Every row gives one point. To make a cloud, some directions were put in groups of two or more. Within a group, all points are equally far from the middle, so they leave a hole (a ring in 2 directions, a hollow ball in 3). The other directions are filled evenly. Then the cloud was stretched, turned, moved and blurred a little. How many holes are there, and how many directions does each take, smallest first?
In the rows, zero is written as 128.

Cloud:
116; 170; 174
136; 88; 92
69; 186; 118
102; 96; 74
66; 60; 134
172; 170; 57
88; 129; 49
156; 133; 69
110; 164; 180
146; 144; 40
137; 181; 157
138; 49; 131
76; 145; 176
141; 149; 183
64; 180; 104
121; 196; 149
92; 170; 168
56; 125; 159
173; 158; 84
Holes: 1 (2)

Cloud (52 x 6):
173; 173; 98; 120; 119; 136
122; 108; 104; 151; 144; 147
111; 167; 111; 70; 147; 67
184; 120; 78; 89; 131; 74
127; 172; 86; 109; 137; 81
108; 112; 62; 177; 136; 137
147; 133; 138; 209; 126; 81
114; 119; 157; 84; 220; 167
112; 94; 96; 115; 155; 114
188; 140; 78; 112; 146; 62
176; 169; 81; 141; 148; 66
91; 97; 96; 87; 211; 84
128; 79; 134; 120; 222; 69
136; 168; 158; 116; 168; 119
102; 117; 114; 133; 169; 190
171; 84; 105; 189; 129; 179
103; 81; 102; 100; 156; 83
124; 44; 104; 143; 149; 104
128; 200; 112; 185; 67; 116
163; 196; 136; 197; 157; 68
149; 79; 95; 102; 99; 73
96; 139; 86; 139; 171; 203
88; 109; 198; 187; 158; 165
129; 194; 146; 161; 91; 88
57; 179; 157; 191; 153; 83
144; 190; 45; 106; 110; 102
121; 81; 112; 82; 209; 119
89; 118; 60; 134; 149; 95
85; 178; 158; 122; 236; 153
170; 104; 135; 70; 196; 61
108; 143; 115; 91; 187; 183
164; 136; 85; 247; 96; 106
64; 98; 152; 157; 136; 176
100; 142; 130; 137; 197; 164
130; 91; 105; 168; 90; 122
107; 90; 158; 54; 237; 88
113; 130; 161; 172; 172; 144
112; 232; 147; 120; 153; 93
138; 115; 57; 249; 100; 115
146; 84; 166; 164; 189; 73
85; 154; 113; 150; 145; 166
57; 140; 104; 202; 163; 63
93; 159; 183; 156; 91; 137
130; 100; 208; 116; 88; 82
82; 135; 93; 80; 168; 117
62; 74; 202; 178; 209; 138
185; 105; 114; 94; 164; 112
145; 158; 158; 100; 92; 97
93; 121; 200; 138; 156; 138
132; 72; 119; 174; 61; 118
117; 157; 152; 67; 174; 153
116; 146; 154; 116; 95; 117
Holes: 0
